Every row gives one point. Each copy is the shape, with its points in the same order, turned, moved and blurred by noise. Some copies are also mirrored. Which?

Shape (8 x 3):
[[ 1.79  0.39  2.18]
 [-0.81  2.12  1.60]
 [ 1.24 -0.21 -1.17]
 [-0.21 -0.01 -1.56]
 [-2.32  0.57 -1.16]
 [-0.23 -2.15  0.31]
 [-1.05  0.06 -3.12]
 [ 0.31  0.43 -1.34]]
Copy 1 (8 x 3):
[[-1.57  0.87 -2.96]
 [-1.92  1.59  0.38]
 [ 1.60  0.84 -1.75]
 [ 1.65  0.53 -0.24]
 [ 0.89  0.14  1.87]
 [ 0.54 -1.75 -1.34]
 [ 2.99  0.46  0.79]
 [ 1.50  1.14 -0.65]]
Copy 1 is: mirrored
Copy 2 (8 x 3):
[[-1.59 -1.20 -2.41]
 [-2.63  1.64 -1.27]
 [ 1.22  0.15 -0.73]
 [ 0.99  1.24  0.23]
 [-0.58  2.52  1.38]
 [-0.33 -1.08  1.34]
 [ 1.78  2.49  1.10]
 [ 0.87  1.23 -0.41]]
Copy 2 is: mirrored
Copy 3, 8 rows:
[[ 1.19 -3.19  0.49]
 [-1.53 -2.88 -1.12]
 [ 1.29 -0.01 -0.41]
 [-0.05  0.65 -0.53]
 [-2.22  0.56 -0.81]
 [-0.06 -0.20  2.13]
 [-0.64  2.10 -1.13]
 [ 0.50  0.28 -0.95]]
Copy 3 is: mirrored

Shape, 10 rows:
[[ 0.79  2.60 -1.05  1.29]
 [ 1.58  0.38  1.24 -1.54]
 [-0.60 -0.61 -1.30 -0.76]
 [ 0.16  1.23 -1.76  0.76]
 [-0.56  2.81 -0.84 -0.90]
 [ 1.23 -0.05 -1.62 -1.04]
 [-0.59  0.49  0.43 -1.00]
 [-0.64  0.98  0.08  1.18]
 [ 0.96 -2.22  1.07  0.68]
 [-0.82 -3.98 -1.76  1.26]]
Copy 1 (10 x 4):
[[-1.00  2.56 -1.93  0.32]
 [ 0.80  0.50  1.54 -0.88]
 [-0.35 -0.72 -1.44 -1.76]
 [-1.19  0.89 -2.11 -0.33]
 [-1.89  2.41 -0.44 -1.63]
 [ 1.47  0.20 -1.48 -1.99]
 [-1.30 -0.42  0.44 -1.19]
 [-1.38  0.21 -1.35  0.63]
 [ 1.06 -2.31  0.25  1.38]
 [ 0.55 -3.90 -3.10 -0.06]]
Copy 1 is: only turned
Copy 2 (10 x 4):
[[ 1.50  1.97 -2.34  1.03]
 [ 0.74  0.60  0.58 -2.26]
 [-0.91 -1.18 -1.39 -0.14]
 [ 0.57  0.50 -2.62  0.71]
 [-0.79  2.61 -1.84 -0.38]
 [ 0.27 -0.54 -2.11 -1.38]
 [-0.73  0.55 -0.10 -0.51]
 [ 0.23  0.96 -0.61  1.35]
 [ 1.35 -1.95  1.25  0.25]
 [-0.27 -4.40 -0.69  2.09]]
Copy 2 is: only turned
Copy 3 (10 x 4):
[[-1.09  2.34 -1.28  1.06]
 [ 0.71  0.91  1.22 -1.41]
 [-0.70 -1.25 -1.03 -0.48]
 [-0.76  1.09 -1.73  0.54]
 [-2.09  1.81 -0.96 -1.29]
 [ 0.90  0.20 -1.16 -1.04]
 [-1.30  0.03  0.48 -1.02]
 [-1.67  0.38 -0.07  1.25]
 [ 1.29 -1.51  1.29  0.98]
 [ 0.52 -4.21 -0.97  1.61]]
Copy 3 is: only turned
Copy 4 (10 x 4):
[[ 1.59  3.26 -0.15  0.82]
 [-0.34 -0.19 -1.62  1.92]
 [ 0.33  0.11 -0.59 -1.38]
 [ 1.50  2.13 -0.28 -0.52]
 [-0.59  3.13 -1.23 -0.09]
 [ 1.34  0.31 -1.97 -0.39]
 [-0.94  0.62 -0.46  0.11]
 [ 0.32  1.71  1.14  0.27]
 [ 1.10 -1.94  0.82  0.93]
 [ 2.22 -2.35  1.53 -2.59]]
Copy 4 is: mirrored

Shape, 12 rows:
[[ 1.10 -0.01 -1.67  0.25 -1.21 -1.01]
 [ 1.70  1.43 -2.21 -0.41 -0.09 -0.25]
 [ 2.86 -0.22 -1.79  0.89 -0.99 -0.51]
 [-2.24  0.41  2.97  0.32  1.47 -0.52]
 [ 0.77  0.37 -2.09 -0.16  0.78 -1.07]
 [-1.39 -0.23  1.28  2.31  1.04 -0.25]
 [ 0.28  1.06  1.61 -0.75  0.12  1.09]
 [-1.14  0.91  2.56  1.69 -0.06  0.46]
 [ 3.95  0.13 -0.58  2.02 -0.94 -1.27]
 [-0.35  0.60  0.09 -0.52  1.63  2.59]
 [-0.04 -1.00  1.29 -1.85  1.04  1.93]
 [ 1.31 -0.10 -1.76  0.42 -1.80  0.13]]
Copy 1:
[[-0.59  0.74 -2.05  0.25 -1.87  1.62]
 [ 0.69  1.55 -0.85  0.27 -1.01  2.63]
 [ 0.06 -0.09 -1.68  1.38 -2.54  2.32]
 [-1.41  0.13  1.87 -1.73 -0.27 -2.91]
 [ 0.31  2.04 -1.09  0.88 -0.96  0.74]
 [-2.42  0.21  1.17  0.17 -1.45 -1.64]
 [ 0.01 -0.96  1.10 -1.37  0.02  0.44]
 [-2.50 -0.68  1.86 -1.45 -1.23 -0.80]
 [ 0.20 -0.27 -0.89  0.96 -4.59  2.03]
 [-0.29 -0.47  1.60  0.70  1.76  0.50]
 [ 0.62 -1.93  0.35 -0.19  1.72 -0.79]
 [-0.98 -0.11 -2.09  0.36 -1.37  2.06]]
Copy 1 is: only turned
Copy 2 (12 x 6):
[[ 2.07 -0.39 -1.38 -0.56  0.33 -0.86]
 [ 1.47  1.27 -1.79 -1.84  0.53 -0.61]
 [ 2.61  0.73 -1.87  0.22  1.58 -0.28]
 [-0.70  0.38  2.63  0.78 -3.01  0.95]
 [ 1.24  0.76 -0.42 -1.50  0.22 -1.40]
 [ 0.51 -0.08  2.59  0.95 -0.84  1.10]
 [-0.43  1.33 -1.04  0.32 -1.50  1.32]
 [ 0.38  0.27  1.16  1.15 -2.14  2.59]
 [ 3.85  1.95 -1.17  1.43  1.72  0.20]
 [-1.98  1.35 -0.07 -0.93 -0.24  1.22]
 [-2.86  1.02 -0.76  1.07 -1.43 -0.13]
 [ 1.82 -0.57 -2.05 -0.32  1.08  0.06]]
Copy 2 is: mirrored
Copy 3:
[[ 1.27  0.20 -1.80  0.14  0.56 -0.59]
 [ 0.84  0.46 -1.26 -0.53  2.68  0.18]
 [ 2.08 -1.41 -2.48 -0.03  1.09  0.42]
 [-1.78 -0.11  3.34  2.58  0.00 -1.05]
 [ 0.31  0.22 -1.09 -0.28  2.12 -1.40]
 [-1.93 -0.95  0.46  2.80  0.32 -0.85]
 [ 0.11 -0.40  2.31  0.36  0.62  1.12]
 [-1.02 -0.10  1.56  3.09 -0.18  0.66]
 [ 3.02 -2.07 -2.54  1.60  1.43  0.53]
 [-2.19 -0.92  1.72 -0.85  1.56  0.96]
 [-0.71 -1.68  2.79 -1.31 -0.33  0.19]
 [ 0.99 -0.01 -2.18 -0.45  0.06  0.47]]
Copy 3 is: only turned
